Each row of a before or after table is a point. The points were changed in one or more steps. Then noise was added and the rows were shuffled. The steps act on columns, c1 being the first. Name the steps. A step turns or swaps two columns, mirrors them in a line or flattens them onto one, adds a multiple of one to another, or multiplies or shifts one. Angles are multiples of 10 degrees, from the lower column toward the higher: turns from -170 to 170, lines from 10 to 170 but not 90. Use the fewest steps. Two steps may share a column if one is a turn and the other turns, adds or multiplies; they go together, in the order done. Otherwise the lowest column goes first.

Before (8 x 2)
|  -4 |  28 |
|   0 | -56 |
| -75 | -13 |
|   1 | -31 |
|   0 |  89 |
| -13 | -55 |
| -20 | -22 |
| -92 |   2 |
After (8 x 2)
| -18 |  54 |
|  45 | -78 |
|  80 |  44 |
| -29 |  48 |
|  17 | -22 |
| -15 |  27 |
|   7 |  29 |
|  59 |  50 |
Steps: turn c1 and c2 by -150 degrees

Before (14 x 4)
|  17 |  -9 | -82 | -18 |
| -39 |  12 |  31 | -60 |
| -29 |  55 | -75 | -24 |
| -18 |  68 | -45 | -30 |
|  59 | -40 |  -2 |  60 |
| -32 | -11 | -57 |   3 |
|  42 |   8 |   6 | -30 |
|   1 | -53 |  19 | -30 |
|  10 | -24 |   9 |  51 |
|  70 |  44 |   7 | -47 |
| -39 |  56 |  29 |  60 |
|   3 |  -1 |  28 |  32 |
|  72 |  30 |  10 | -57 |
| -10 | -39 | -76 |  49 |
After (14 x 4)
|    6 |    4 |   58 |   73 |
|  -34 |   17 |  -87 |  -13 |
|   14 |  -36 |   13 |  -51 |
|   21 |  -93 | -152 |   36 |
|    0 |  -62 | -164 |  -24 |
|  -39 |    2 | -152 |   -4 |
|  -18 | -104 |   36 |  -24 |
|  -66 |  -35 |   59 |  -20 |
|   27 |  -56 |   58 |   28 |
|  -19 |  -59 | -112 |   24 |
|   18 |   -6 |   11 |  -83 |
|   42 |  -72 |   13 |   31 |
|   81 |  -91 |   -4 |    9 |
|   22 |  -16 |   13 |  -92 |
Steps: turn c1 and c4 by -40 degrees; shift c2 by -50; multiply c3 by 2
